Each row of a before or after table is a point. One or more steps were done to the points. Then noise was added and the rows were shuffled. The steps act on how far a point lies along the listed directions, d1 being the first. Write out the steps. A step turns or swaps two directions, mirrors them in a line or flattens them onto one, adds a multiple of one to another, or multiplies one. Angles are multiples of 10 degrees, from the lower direction toward the higher: turns from -170 to 170, lines from 10 to 170 but not 90. Use the fewest steps. Two steps may share a direction if one is a turn and the other turns, adds or multiplies; they go together, in the order done. Otherwise the lowest direction goes first.

Directions:
(1): -0.43; 0.07
(2): -0.07; -0.43
Before (11 x 2):
-0.29; 0.16
0.08; -0.62
-0.12; 0.15
-0.28; 0.16
0.06; -0.02
0.03; 0.30
0.17; -0.02
-0.16; -0.03
-0.01; 0.28
-0.11; 0.28
-0.10; 0.24
After:
-0.93; 0.14
-0.89; 0.16
-0.44; 0.08
-0.14; 0.03
-0.46; 0.08
-0.06; 0.01
0.52; -0.09
0.17; -0.04
-0.44; 0.07
-0.40; 0.07
0.53; -0.10
Steps: multiply d1 by 3; multiply d2 by 0

Directions:
(1): 0.27; 0.18; 0.29; -0.24; 0.17; -0.54
(2): 0.65; -0.14; 0.06; -0.09; -0.16; 0.30
(3): -0.05; -0.17; 0.05; -0.28; 0.62; 0.26
(4): 0.11; 0.12; 0.31; 0.61; 0.26; 0.07
(5): 0.14; -0.51; -0.33; 0.22; 0.14; -0.33
(6): 0.20; 0.46; -0.52; 0.05; 0.21; 0.01
Before:
0.06; 0.07; -0.11; -0.03; 0.19; -0.32
-0.06; 0.04; -0.18; 0.08; 0.50; 0.00
0.09; -0.25; -0.12; 0.28; 0.39; 0.08
-0.07; 0.13; -0.05; 0.22; -0.07; -0.04
0.21; 0.08; 0.08; -0.14; -0.21; 0.20
-0.02; -0.19; 0.06; 0.43; 0.42; 0.26
-0.22; 0.10; -0.35; -0.35; 0.16; -0.11
0.40; -0.18; -0.19; 0.32; 0.10; 0.22
-0.41; -0.07; 0.23; 0.15; -0.19; -0.25
After, 9 rows:
0.19; 0.05; -0.17; -0.29; -0.31; 0.08
0.10; 0.32; 0.29; 0.94; 0.69; 0.06
-0.07; 0.22; -0.30; -0.88; -0.20; -0.14
0.34; 0.01; -0.23; -0.53; 0.20; 0.13
0.30; 0.01; -0.12; 0.04; 0.18; -0.23
-0.40; 0.01; -0.05; 0.25; 0.04; -0.03
0.29; -0.24; 0.26; -0.03; -0.40; 0.07
0.21; 0.01; -0.13; -0.95; -0.07; -0.03
0.22; -0.19; -0.37; -1.48; -0.34; 0.22
Steps: mirror d1 and d5 in the line at 40 degrees; multiply d4 by 3; turn d2 and d4 by -160 degrees
